Rows are points. A path goes straight from each point to the next, and from the last back to the first. The post is the endless flat space through its rows: a point in 2 columns, a line in 3, a plane in 4, and so on, so that a path can go around it. Count how often the path circles the post. Going back the other way cancels.
In the rows, 128 means zero.

Post (2 x 3):
[[115  92  92]
 [152 131 186]]
Path, 12 rows:
[[181 180 142]
 [186 126 139]
 [144 192 138]
 [155 135 155]
 [196  86 126]
 [218 106 158]
 [153 157 105]
 [132 161 115]
 [172  93  84]
 [166  24  67]
 [132  93 235]
 [ 57 117 104]]
Times around: 1

Post (5 x 6):
[[171  90  19 112 122 152]
 [118 180 195  85 155 151]
 [ 91 188 137 197 110 194]
 [143 136  95 205  78 127]
 [114 135 105 189 138 125]]
Path:
[[124 125 133 160 143 144]
 [149  76  89  88  78 176]
 [151  94 150 198  81 125]
 [199 189 111 166 118 193]
 [147 180  69  92 166 151]
 [120 226 108 188  92 105]
 [148 163  92 180 101 160]
 [164 109  70 213 152 189]
 [111 123 153 142 138 171]
 [ 60 198 161 130  77 173]
 [ 63 166  64 181 122 166]
 [127 188 165  82  58  86]
 [119 165  36 167 212 125]
 [119 188 125 175 146 212]]
Times around: 1

Post, 7 rows:
[[ 97 160 136 246  80 148 149  82]
 [125  69  51 146 196 155  68 125]
 [137 113 162 123  78  90 157 105]
 [127 101 151 126  50 142 188 182]
 [182 128 131 175 209  76  86 120]
 [142 108 176 198 150 200  89 123]
 [133  60 134 108 147 176 180 154]]
Path, 20 rows:
[[122 123 170 176 194 139 153 117]
 [127 119 123 152 139 155 124 186]
 [ 96 120 147 164 103  70 102  65]
 [152  70 154 231 175 122  86 182]
 [143  86  78 215 129 170  47 128]
 [181  57  96 200 137 138 130 173]
 [110  70 124 144 101 141 100 122]
 [132 150 134 200 112 105 110 164]
 [ 82 101 179  74 107 105 157 117]
 [130 110 193 231 175 111 153 132]
 [159 107 109 160 160  45 150  74]
 [177 111  92 249 114 145 177 153]
 [131  16 144 136 103 188  86 145]
 [188  54 144 162 114 144 161 150]
 [200  99  95 123 123 112 156 126]
 [149 127 130  74 129 158 190 128]
 [147  77 164 141 141 248 112  86]
 [205  98 122 189 150 175 136 138]
 [141  62 171 163 110 175 100 152]
 [119  59 141 148 172 118 115 135]]
Times around: 0

Post (10 x 11):
[[ 98 145 179 140 197  95 118  96  99 196  41]
 [ 91 193 151  62 155 147  98  74  86 185  67]
 [160 115 135 166 112 116  67 206 115  94 175]
 [153 120 191 197  52 140 122 173  95  83 133]
 [160  86 126 149  76 152 139 227 114 123  96]
 [ 60 140 147 125 172 146 116  23 179 206 105]
 [116 125 137 103 197 135 166  55  82 172 123]
 [181  92 154 149  17  51 117 204 134 111 159]
 [181 106 188 137  77  94 121 192 177  14 112]
 [115 146 102 141 139 108  96  46 118  97  55]]
Path (20 x 11):
[[134 138 106 111 102 121 146 155 130 139  60]
 [124 153 128 188 126  75 152 143  92 152  91]
 [147 215 214 191 118 134 112 155  76 140 102]
 [108 170 173 115  90  77  95 195 148  73 126]
 [ 80 115 138 208 129 162  90  91  90  98  90]
 [118 100 169 143  96 163 112  73 118 116  57]
 [111 138 169 114  89 156 131   7 123 167  90]
 [163 111 162 102 112 168 104 169 142 105 104]
 [153  46 144 125 195 113  86 170 141 181  92]
 [208 109 179 211  40  45 122 117 154 130 127]
 [146 174 118  78 100 130 128 166 178 128 106]
 [ 81 162 100 138 153 200 122 161  88 120  39]
 [ 88 146 168 189  70  44  41 148 115 107  52]
 [128 114 141 112 122  56  91 132 130 150  64]
 [ 79  76 132 116 115 163 139 148 118 149  79]
 [ 40 177 147 102 125 127 121  80 123 173 160]
 [ 75 101 144  75  92 128 118 206 124 214 123]
 [132  58 135 220  92 135  88  85 109 105  95]
 [156 144 119  88 137 143  32 154 148 178 117]
 [171 112 210 196 165  81 155 163 178 148  31]]
Times around: 2

Post, 13 rows:
[[141 145 147  97 106 142 117 165 115  95  93 119  93 138]
 [109 124 104 142 165 136 116 109 160 125 128 166 106 106]
 [143 147 123  85 121 112 150 135 119 105 129  73 137  76]
 [119 131 138 104 103 131 134 103 126 119 100 128 131 162]
 [132 149  76  99 101 124 118 153 127 113 137 121 151 122]
 [108  96  94 168 146 173 112 116 205 196  73 195 130   7]
 [106 159 147 137 125 130 115 142 165 115 117 128 150 141]
 [161 139 128 118  91 156 146 113 137  81 130  66 105 138]
 [125 155  96 141 115 120 170 141 123 101 110 129 123 145]
 [138 155  75 123 148 113 129 128 118 162 131  91 129 162]
 [138  58 141 154 116 124 125 139 199 124  75 166 106  84]
 [155 159 203 110  92 117 160 172 115 153 211 154 159  91]
 [134 139 127 150 115 125 110 123  91 104 121  97 133 127]]
Path, 13 rows:
[[131 154  96 117 100 130 179 111 123 109 122  62  93 110]
 [140 135 140 116  84 118 120 112 105 133 158 147 138 119]
 [165 111 138 124 102 100 116 192 155  75 128 169 115  83]
 [146 180 130 137 112 108 110 170 180 115 142 108 150 155]
 [134 179 145  97 153 126  99 154 172 136  92 144  60 148]
 [137 164 178 104 118 153 130 121 102 113 113 168 134  85]
 [129 148 116 127 141 190  98 143 138 148  91 149 120 129]
 [123 112 116 108 103 143 161 186 150 117 116 142  97 168]
 [ 91 153 188 141 107 137 173 114 149 112 102 139 127 146]
 [133 153  99 100 155 114 126 121 183 141 118 120 107  95]
 [166 138 144  96 109 133 149 133 157  82 123 140 110 145]
 [134 145 161 112 122 131 158 170 157 127 133 191 165 152]
 [118 121  45 128 147 149 163 135 157 125 130 144 106 118]]
Times around: 2

Post (17 x 18):
[[ 80 189  83  90 119 115  53 126  86  64 137  83 197 111 119  91 163  80]
 [ 88 144 135 102 103 109  78 125 141 166 167  66 151 134 169 105 135 160]
 [ 61 127 132  97 100  81  96 133 159 153 102 152  94  14 192 129 130 154]
 [122 165 107 155  47  81  52 123 131  95 124 143 152 131  95  89 117 122]
 [156 160 105 154  93 138  70  48  76  97 153 131 182 132 161 140 188  98]
 [ 89 201 112 128 130  74  18 127  72 122 111 127 190 183 178 134 138  79]
 [105 103  88  83 105 108 123 194 197 165 121 154  66 117 172 116 197 131]
 [103 148 166 116 132 115  54  87 168  99 175 139 176 122 126 128 145  70]
 [216  81 144 136 215 113 225 141  66  61 110 122 139 188  95 139 107 103]
 [180  64 143  36 165 139 185 114  93  65  87 177 178 201 106 129 102 149]
 [148 126 101 100 143 157 249 133  99  73 128 150 143 189 100 197  69  96]
 [ 51  66 146 117  93 154  35 174 168 171  91 120  81  62 142 182 161 145]
 [ 54 187 187 126  94 109  98 128  62 102 143 146 179 146 119  97 196 131]
 [163  27  77  87 173  67 225 133 100  81 150 154 169 181  97 217 118 133]
 [ 60 144  90 138 150 136  29 151 127 146 167 172 104  77 139 132 142 180]
 [ 52  56 106 144 110 131 101 200 190  99 116 158 149  86 220 143 129 160]
 [182  50  99 124 187 131 234 147 116 144  83 176 225 163  87 146 110  98]]
Path, 17 rows:
[[119 106  94  39 129 176 100 118  96 161  49 192 136 150 184 101 136 157]
 [ 65 130 161  47 147 102 109 131 212 127 133 115 136 176 115 125 110 130]
 [102  67 156  98 157 156 153 128 154 177 107 152 201 149 131 228 202 131]
 [116 181 107 133 137 134 104 157 103 121 172 217 163 123 152  85 131 224]
 [ 58 155 130 101 160 158 159 210  79 190 137 109 180 130 142 107 135 114]
 [115 145 124 116  70 209  97 102 102  83  94 156 192 128 100  90 110  63]
 [174  75 163 163  92 120  87 140  84 139 137 166 181 146 170 151 145 134]
 [173  91 128 142 115 127  43 132 100  62 154 133 166 155  66 191 165 185]
 [ 86 135 129 134 161 102  99  60  70  42 111 185 225 140 128 160 126 160]
 [ 69 134  53 183 148 113  88 148 103   8 116 184 163 118 143 165  83 133]
 [103 192 176  45 185  89  42 146 125  91 123 133 148 146 133 123 128 166]
 [108 140  71 107  96  99 147 174 156 155 117  93 214 124 103 115 121  70]
 [147  87 157 139 111 129  84 163 109 156  72 125 133 120 189 111 117 100]
 [137 146 161 115 104 151 191 131 101 101 176 174 175  90 144 105 121 139]
 [ 68 109 135 124 115 101 130 196 180 144 126  73 146  86 169 191 133 107]
 [109 146  32 104  87  95 123  54 114  88 136 112 148  88 120 140 168 166]
 [ 79  86  65 154  58  93 125 132  73 125 144  85 143 178 130 113 187 175]]
Times around: 0

Post, 17 rows:
[[194 160  95 170 140 221  95 227 160 109 141 137 150  86  52 121  71 109]
 [178 141  59  78  95 155 106  65 110 180 140 174 136  74 107 132 144 125]
 [121 129 182 209 194 171 110  92  41  11 138 141  80 100 142 133 181 144]
 [157 231  92 111 122  87 214  39 156 219  87 124  87 140 133 191 107 165]
 [217 156 139 125  27 147 112  93  61  97 185 153 151 151 115 125  46 184]
 [172 199 101 172 186 106  97 139  67 191  89  47 130 115 229 126 138 168]
 [189 191 167 148 140  56  98 182 171 122  41 124 123 114 104 150 137  51]
 [121 192  86 126 123  80 150  62 131 124  85 124 172 207 170 103  94 100]
 [116 184 134 123 151 145 141  86 108 206 104 132 136  32  90 108 179 206]
 [ 71 128 123  79 217 126 135 144  90  86 216 129 124  79 159 172 130 138]
 [141 174 223 130  78 120 181 100 130 157 121 121  95 170 185 116  97 114]
 [166 164 123 185  44  42 117 128 163 125 131 178 125 109 196 134 140 185]
 [124 154  71  97 154 101 163  86 148 202 157  88 189 123 110 177 192 123]
 [165 179 169 155 173 208 164 103  83 131  83 199 180 103 160 211 128 139]
 [113 172 187 147 130 126  96  88 195 161 105  91 140  15 110 126  73 102]
 [149 159  53 182 164  96  16 149 190 189 112 182 126 133  48 181 120 155]
 [149 113 151 153 169 131 191  80  47 154 126  94 115  72 141 108  26  95]]
Path:
[[171 152  69  96 206 132 113 135 169 105  46 165 132  24  97  96 198  52]
 [100 124 186 147 191  60  85 148  67 178 182 147 147 154 185 132  75 179]
 [179 174 143 129 102 136 149 127  88 177 134 137 229 134 200 180  68 106]
 [139 148 117 179  98 106 117  87 163 202 142  96 144  80 179 225  29 154]
 [151 136  74 129  90  73 227 146 170 112 145 167  56 124  94 204 140 176]
 [199 160 148 124 152 144 151  72 134 211 109 138 125  95  37 138  70 168]
 [202 212 175 208 141 151 215 130 159 180  77 142 191  59  91 162 120 154]
 [161 201  63 162 176 158 133  52  38 122  62 190 201  98 133 185 108 108]
 [159 155 109 121  90  99  59 100  85 169 109 134 197 108 139 170  56 117]
 [179 102 165 133 147 167 102 113  71 125 159  90 134 113 126 168  91 114]
 [187 136 115  42 169 136  64  79 114 130 160 108  99 149 181 128 215 110]
 [162 198 142 159 200 124 109  78 114 143 111  84 153 111 111  91  60 112]
 [ 98 154 110 130 109 135 201 141 162 217 159 185 154 159 157 107 100 113]
 [175 235 110 117 186  84 132 167  43 175 125  78 151  93 159 123  70 186]
 [233 183 111 199 163 145 141  79 129 124  98 134 242  87 185 145 154  84]
 [158 195 121  98 105 244 147  92 109 168 124 168 120 110 149 120  46  93]
 [162 158  40  64  86 142 140 153  77 145 192 152 129  93 107 127 157 180]
 [ 81 114 160 172 183 138 141 172 134 121  90  94  89  66 182 112  88 144]
 [169 143 123 115 102 144 191  57 165 167 103 116 161 117 153  48  74 145]
 [148 231 142 153 135 140 189  52 169 152 107 151 155 104 138 154  51 138]
 [152 212 183 138  62 164  93 129 134 147 175  57 219 172 169 122 109  65]
 [ 91 143 141 161  93 167 203 116 144 106 212 104  61 141 107 180 133 162]
 [129 126  84 104 192 181 116 123 146  77 155 137  36  65 122 170 102 135]]
Times around: 4

Post, 17 rows:
[[112 116  97  95 156 133 113 130 110 119 143 134 170 101 113 144 118 145]
 [130 147 128 131 141 120 139 104 141 139 129 131 146 133 129 109 124 147]
 [127 113 114 148 155 159 134 140 131 142 123 133 147 103 127 146 105 145]
 [109 124 123 111 142 120 145 141 138 115 120 122 144 139 106 131 145 170]
 [106 123 106 131 105 149 134 122 152 126 101 115 137  97 184  92 109 123]
 [153 113  95 139 120 114 152 142 116 111 148 149 111 121 146 121 130 129]
 [ 88 147 131 141 141 120 107 119 124 124 150 121 130 108 156 122 129 114]
 [128 136 166 133 126 167 160 117  97 122 119  85 124 175  95  51 132  83]
 [163 155 169 130 104 136 127 141 120 153 157 135 125  89 167 148 109  60]
 [111 125  97 148 182 128 161 134 150 132 110 146 161 125 167 127 140  98]
 [ 88 127  99 122 137  92 143 119 140 139 119 133 115 150 139 147 116 147]
 [149 126 127 144 129 129 128 132 124 114  96 141 144 161 116 144 126 124]
 [116 129 129 147 149  77 111 127 132 136 173 138 160 106 111 153  94  97]
 [154 118 121 100 133 149 123 150 129 126 139 179 127 108 143 113 108 138]
 [153  97 160 119 158 171 126 115 167 135 139  87 152 249 119 141 177 133]
 [130 101 126 116 134 136 122 113 134 114 166 180 157 104 113 159 120 141]
 [125  93 115 111 144 118 117 107 136 134 110 134 131 133 107 136 151 149]]
Path, 26 rows:
[[ 89 106 152  77 137 108 106 136 126 143 160 106 124 139 133 172 130 142]
 [186 157 185 166 130 143 163 140 122 153 156 124 132 134  87 160  91 133]
 [127 115 101 127 119 149 128 139 160 139 128 126 133 134 181 158 111 119]
 [ 93  89 152 101 108 118 126 153 163 151 156 123 120 127  76 161  80 125]
 [134 133 116 105 137 167 173 142 122 102 128 166 160 169 121 140 145 145]
 [139 100 124 119 131 153  83 141 125 123 165 174 127 133 144 145 100 143]
 [ 80 120  77 136 181 131 104 144 108 114 106  84 141 181 142 109 114 143]
 [125 116 116  96 125 104 146 114 116 108 124 132 147  90  91 118 114 119]
 [125 115 115 140 108 113 158 110 125 115 177 123 127  93 106  99 120 118]
 [131 106 120 145 115 163 117 117 145 146 132 148 149  84 171 106 121  93]
 [158 119 141 125 120 166 149 114 159 142 117 154 125 162 174  82 125 118]
 [133 124 122 146  87 131 152 100 145 129 158 176 129 128 172  93  83 110]
 [143 117 131 147 163 117 125 127 114 161 143 119 166 132 109 154 109 115]
 [125  86 151 110 142 112 114 157 118 109 130 129 147  99  93 168 133 142]
 [137 109 105 121 169 146 140 125  98 166 168 148 113 130 163 163 152 110]
 [135 173 134 129 145 127 166 135 125 180 109 112 114 112 144 138 141 134]
 [117 127  92 168  94 147 120 141  75  74 147 102 157 120 131  36 109  86]
 [134  83 130 131 154  92 107 106 118 125 180 145 164 128 116 150 151 123]
 [138 126 142 122 159 142 110 126 106 118 105 112 133  93 117 126 164 132]
 [132 155 131 138 165 117 132 112 168 150 114 178 150 126 197 144 115 140]
 [ 80  75  92 133 166 121 130  99 161 157 127 105 120 184 147 134 102 116]
 [157 138  89 138 136 150 140 130 151 115 154 147 119 170 187 122 108 108]
 [106 115 113 104 118 141 134 132 131 110 181 106 134 133 114 165 154 141]
 [172  79 138  98 117 147 106 126 171 153 124 119 137 131 129 118 179 157]
 [ 34 108 116 149 132 119 148 139 144 141 167 126 114 124 130 177 139 138]
 [ 95  98  91 108 117  84 158  97 119  94 153 138 183 127 113 115 137 120]]
Times around: 3

Post, 17 rows:
[[114 160 120 179 126 148 107 130 101 126 151 113 144 126 117 171 117 153]
 [130  98 114 140 211 121 120  20 135 127 143 208 109 192 130  92 182 161]
 [142 152  92 151 122 119 106 121 120 126  78  83 140 128 134 115 127 172]
 [115 149 134 111 149 123  93 131 127 116 109  49 134 124 121 165 119 152]
 [109 120 112  91 159 131 119 137 132 127 112 120 143 110 135 150  95 141]
 [ 80 142  98 123 135 159  83 125  99  99 136 103 164 110 123 139 105 103]
 [ 98 133 124 114 125 143 127 147 151 141 118 100 131 115 110 121 177 137]
 [155 145  78  68  89 117 101 113 114 136 138  65 147 106 108 113 125 168]
 [149  98 131 154 137 146 105 145 110 175 134  99 106 147  98 150 175 154]
 [120 128 101 115 123 112 119 125 129 118 131 114 180 116 107 141 153 103]
 [ 90 108 121 123 133 109 112 110 140 138 119 152 114 118 110 122 123 124]
 [130 112 136  73  84 110 108 119 119 133 152 137 126  73 179 159 112 143]
 [145 154 114 138 140 132  97 102 118 149 111 142 139 122 124 159 145 129]
 [ 99 109 124 122 136 160 130  92 127 116 131  98 155  77 111 139 131 103]
 [114 123 112  95 133 127 121  86  81 159 138 114 146 143 111 137 164 106]
 [118 136 123 131 129 144 137 110 145 104 147 144 132 120 136 128 108  93]
 [104 103 148 107 127 157 105 102 132 131 115 110 147 135  97 173 133 141]]
Path (27 x 18):
[[146 137 115  89 107 165 108  74 155  98 123  89 157 107  89 154 154 107]
 [106 127 118 121  56 159 143 145 189 102 108  96 143 159 122 107 135 160]
 [ 87  81 129 100  91 153  99  53 100 161 139 124 121 106  98 111 131 102]
 [132 167 121 114 109 112  84 168 135 143  91  77 153 100 130 157 161 172]
 [ 93 176 130 123 135 165  90 104  89 106 150  80 152 113 120 166 160 158]
 [133 149  61 155 114 130 166 138 161 125 138 214 119 126 145  71 149  82]
 [107 179 103 118  71 136 102  79 133 149 150 127 114  92 126 127 127 185]
 [184  70 115  47 142 141 107  86 164 156  77  64 172 117  67 135 176 132]
 [149 132 115 112 120  70  53 129  97 119  96 125 141 108 152 138 130 198]
 [137 179  85 158 150 176 106 133 111  84 156 131 159 103 131 149 113 118]
 [180 138 106 126 129 124 114   7  98 108 144 161 128 141 199 130 167 111]
 [159 118  81 145 167 185  64 118 125 148 121 117 141 125 130 134 159 159]
 [ 93 166  92  80 150 147  92 109  64 148 139  85 142 122 141 114 127 117]
 [141 124 135 120 123 131 156 101 157 106 157 144 129 120 133 101 173 128]
 [100 107 107  96 112 132  83 128 136 110 192 159 137 113 102 150 159 106]
 [124 106 104 104 122  78  82 136 128 143  96  66 105 111 137 161 108 147]
 [129 116 117 101 127  64  77 108 110 172 133 105 164 142 115 168 184 181]
 [111 134 130 111 144 121 114  99 123 132 130 189 149 106 170 132 109 166]
 [ 93 117 110 148 182 141 110 112  76 132 124 132 140 122 125 141 127  93]
 [ 93 165 113  96 112 121  80 124  84 163 131 112  84 141 129 139 129 127]
 [ 71 149 130  81 145 132  72  95 150 120 115 124  97 163 152 125 149 133]
 [128  80 107  80 187 146 150 125 124 153 114 111 178 139 153 162 109 102]
 [152 130 100 148 158  82 107 151 123 111 101  55 108  79 145 149  83 109]
 [102 104 100 104 143 123 139 105 117  96 131 120 206 111  82 158 170 105]
 [ 87 105 150 115 107 122  83 142 106 126 150  90 156 125  85 140 146 107]
 [  9  93 142  68 167 122  74 100 107 107 113 149 157 156 148 107 136  89]
 [141 122  85  70 157 116  88 101 100 141 137 117 180  70 101 113 199 137]]
Times around: 4
